Each row of a before or after table is a point. One or more steps were done to the points. Then noise was added and the rows were shuffled. The steps act on columns, c1 being the first. Name the steps. A step turns or swaps two columns, mirrors them in a line or flattens them onto one, adds a multiple of one to another, or multiplies or shifts one. Angles are multiples of 10 degrees, from the lower column toward the higher: turns from -170 to 170, lines from 10 to 170 but not 90. Use the fewest steps. Two steps may share a column if one is a turn and the other turns, adds or multiplies; they go together, in the order done. Otherwise the lowest column goes first.

Before (9 x 2):
0.000; 0.038
0.008; -0.016
-0.005; 0.020
0.018; 0.013
0.032; 0.025
0.034; -0.048
-0.002; -0.056
-0.028; -0.004
0.028; 0.043
After (9 x 2):
0.035; -0.073
0.016; 0.001
-0.005; -0.054
0.026; 0.023
0.000; 0.038
-0.029; 0.015
0.009; -0.022
-0.006; 0.025
0.030; 0.003
Steps: add -0.7 times c1 to c2

Before (12 x 4):
0.025; -0.028; -0.032; -0.013
-0.035; -0.009; 0.005; -0.026
0.028; -0.032; -0.038; -0.039
-0.028; 0.023; 0.029; 0.008
-0.008; -0.008; -0.017; -0.033
-0.046; 0.025; -0.043; -0.020
0.032; -0.045; -0.003; -0.036
-0.038; 0.026; -0.043; -0.019
-0.009; 0.030; 0.029; 0.007
-0.016; 0.017; -0.006; -0.038
0.043; -0.027; 0.001; -0.031
-0.019; -0.017; -0.005; -0.020
After (12 x 4):
0.000; -0.017; 0.030; -0.002
0.028; -0.085; -0.002; -0.047
0.019; -0.010; 0.029; -0.004
-0.030; -0.049; 0.006; -0.036
-0.011; -0.072; -0.038; -0.051
0.045; -0.065; 0.001; -0.041
-0.081; -0.015; -0.041; -0.028
-0.025; -0.048; -0.018; -0.043
-0.024; -0.056; -0.004; -0.030
-0.023; -0.023; -0.006; -0.048
-0.008; -0.068; -0.031; -0.022
-0.089; -0.015; -0.044; -0.029
Steps: add 1 times c3 to c1; shift c2 by -0.040; shift c4 by -0.010

Before (9 x 6):
0.034; -0.006; 0.008; -0.018; -0.022; 0.070
-0.024; -0.034; -0.011; 0.017; -0.040; -0.057
-0.012; 0.034; 0.020; 0.060; 0.025; -0.053
0.007; 0.015; 0.025; -0.015; -0.013; -0.089
0.060; -0.063; -0.030; -0.030; 0.003; 0.021
-0.025; 0.003; 0.017; 0.032; -0.010; -0.025
-0.004; -0.010; 0.050; 0.023; 0.007; -0.007
-0.015; 0.017; 0.010; -0.019; 0.008; 0.019
0.049; 0.019; 0.014; 0.020; -0.001; 0.026
After (9 x 6):
0.047; 0.008; 0.005; 0.010; -0.019; -0.004
0.034; -0.021; 0.002; -0.038; -0.006; 0.012
-0.023; -0.007; 0.020; 0.036; -0.006; -0.014
0.054; -0.028; -0.040; -0.034; 0.057; 0.011
0.004; 0.002; 0.050; 0.020; 0.012; -0.008
-0.024; -0.051; -0.007; 0.034; 0.008; -0.013
-0.015; 0.017; 0.012; -0.023; -0.012; 0.008
-0.008; 0.040; 0.023; 0.072; -0.017; -0.026
0.013; -0.002; 0.022; 0.014; -0.020; -0.006
Steps: turn c1 and c3 by -10 degrees; turn c2 and c5 by -60 degrees; flatten c4 and c6 onto the line at 160 degrees

Before (9 x 9):
-0.023; 0.014; 0.026; -0.083; -0.011; 0.012; 0.044; 0.001; -0.056
-0.008; -0.039; 0.050; 0.057; 0.007; -0.020; 0.013; 0.024; 0.012
0.004; -0.006; -0.002; -0.040; 0.019; 0.032; -0.004; -0.011; -0.060
0.006; -0.002; -0.030; 0.042; -0.019; 0.007; 0.025; -0.008; 0.010
-0.006; 0.026; 0.023; -0.026; 0.054; 0.008; 0.036; -0.029; -0.036
0.003; 0.037; -0.013; -0.036; 0.003; -0.006; -0.018; -0.003; -0.008
-0.006; -0.002; 0.011; -0.098; 0.017; 0.042; 0.024; -0.016; -0.009
-0.021; 0.013; 0.022; 0.090; -0.018; 0.023; -0.015; -0.014; 0.020
-0.003; -0.008; 0.012; 0.038; -0.013; -0.016; -0.009; -0.057; 0.000
After (9 x 9):
0.006; -0.010; -0.001; -0.006; 0.021; 0.031; -0.002; -0.024; -0.058
-0.003; -0.021; 0.008; -0.015; -0.010; -0.017; -0.009; -0.040; 0.001
-0.009; 0.066; 0.016; -0.012; 0.053; 0.006; 0.037; -0.032; -0.033
-0.010; -0.003; 0.007; -0.017; 0.019; 0.045; 0.022; -0.045; -0.012
-0.021; 0.033; 0.015; 0.005; -0.021; 0.023; -0.013; 0.015; 0.019
0.003; 0.094; -0.010; -0.004; 0.003; -0.007; -0.016; -0.015; -0.009
-0.017; 0.037; 0.014; -0.008; -0.014; 0.008; 0.047; -0.026; -0.061
0.008; -0.007; -0.021; 0.001; -0.017; 0.006; 0.023; 0.010; 0.007
-0.008; -0.095; 0.036; 0.012; 0.007; -0.021; 0.016; 0.040; 0.009
Steps: multiply c2 by 2.5; multiply c3 by 0.7; flatten c4 and c8 onto the line at 70 degrees

Before (14 x 11):
0.029; -0.001; -0.038; -0.013; 0.025; 0.031; -0.029; 0.027; -0.007; -0.068; -0.043
0.040; 0.044; -0.014; -0.019; 0.006; -0.033; -0.004; -0.019; 0.015; 0.005; 0.001
0.015; 0.079; 0.001; 0.000; 0.019; -0.062; -0.020; 0.025; -0.020; 0.008; -0.005
0.033; 0.002; -0.024; -0.009; 0.001; -0.021; 0.014; 0.035; -0.003; -0.002; -0.032
0.004; -0.004; -0.019; -0.017; 0.015; -0.007; -0.013; 0.034; -0.022; 0.007; 0.008
0.024; 0.007; -0.055; 0.045; -0.013; 0.007; 0.012; 0.012; -0.022; -0.037; -0.011
-0.004; -0.003; 0.016; 0.011; 0.005; 0.044; 0.017; -0.004; 0.011; 0.015; -0.038
0.005; 0.002; -0.047; -0.021; 0.000; 0.015; 0.000; 0.021; -0.026; -0.150; -0.004
-0.008; 0.029; -0.052; -0.010; 0.000; 0.029; -0.017; 0.023; 0.004; -0.005; -0.001
-0.024; 0.006; 0.001; 0.005; 0.020; 0.011; -0.011; 0.026; 0.058; -0.024; -0.008
0.000; 0.012; -0.056; 0.028; 0.012; 0.024; -0.001; -0.028; -0.013; 0.006; -0.008
0.014; 0.031; 0.001; -0.012; -0.039; -0.086; -0.025; 0.015; -0.020; 0.005; -0.034
0.029; 0.060; -0.043; 0.002; -0.008; 0.037; -0.002; 0.014; -0.019; -0.009; 0.002
-0.002; 0.026; -0.048; -0.016; 0.017; 0.024; 0.027; 0.021; -0.016; 0.000; -0.047
After (14 x 11):
-0.002; -0.009; 0.047; 0.029; 0.012; 0.021; -0.002; -0.008; -0.014; -0.032; -0.006
0.006; 0.076; 0.117; -0.027; 0.001; 0.017; -0.002; 0.045; -0.026; 0.106; -0.004
0.024; 0.011; 0.066; 0.021; -0.014; 0.008; 0.012; 0.030; -0.023; 0.004; -0.014
0.029; 0.051; 0.043; -0.026; -0.007; 0.038; 0.000; 0.033; -0.018; -0.013; 0.001
-0.006; 0.014; 0.048; -0.002; 0.001; 0.031; -0.015; 0.042; 0.006; -0.021; 0.001
0.040; 0.037; 0.011; -0.057; 0.007; -0.032; -0.006; 0.000; 0.015; -0.011; 0.001
0.033; -0.004; 0.021; -0.042; 0.000; -0.022; 0.016; 0.056; -0.003; -0.009; -0.031
-0.025; 0.021; 0.010; 0.031; 0.022; 0.012; -0.013; 0.046; 0.060; 0.021; -0.006
0.002; -0.015; 0.013; -0.021; 0.015; -0.008; -0.015; 0.056; -0.022; -0.019; 0.007
-0.003; 0.008; 0.041; -0.013; 0.019; 0.025; 0.026; 0.041; -0.017; -0.024; -0.046
0.030; 0.028; 0.067; -0.044; 0.027; 0.032; -0.030; 0.047; -0.009; 0.040; -0.043
-0.002; -0.005; -0.021; 0.015; 0.005; 0.046; 0.014; 0.019; 0.014; -0.004; -0.038
0.015; 0.072; -0.009; -0.017; 0.018; -0.062; -0.018; 0.044; -0.019; -0.004; -0.004
0.012; 0.028; -0.001; -0.027; -0.041; -0.087; -0.023; 0.034; -0.020; -0.004; -0.033
Steps: add -1 times c1 to c4; turn c3 and c10 by 150 degrees; add 0.7 times c10 to c2; shift c8 by 0.020
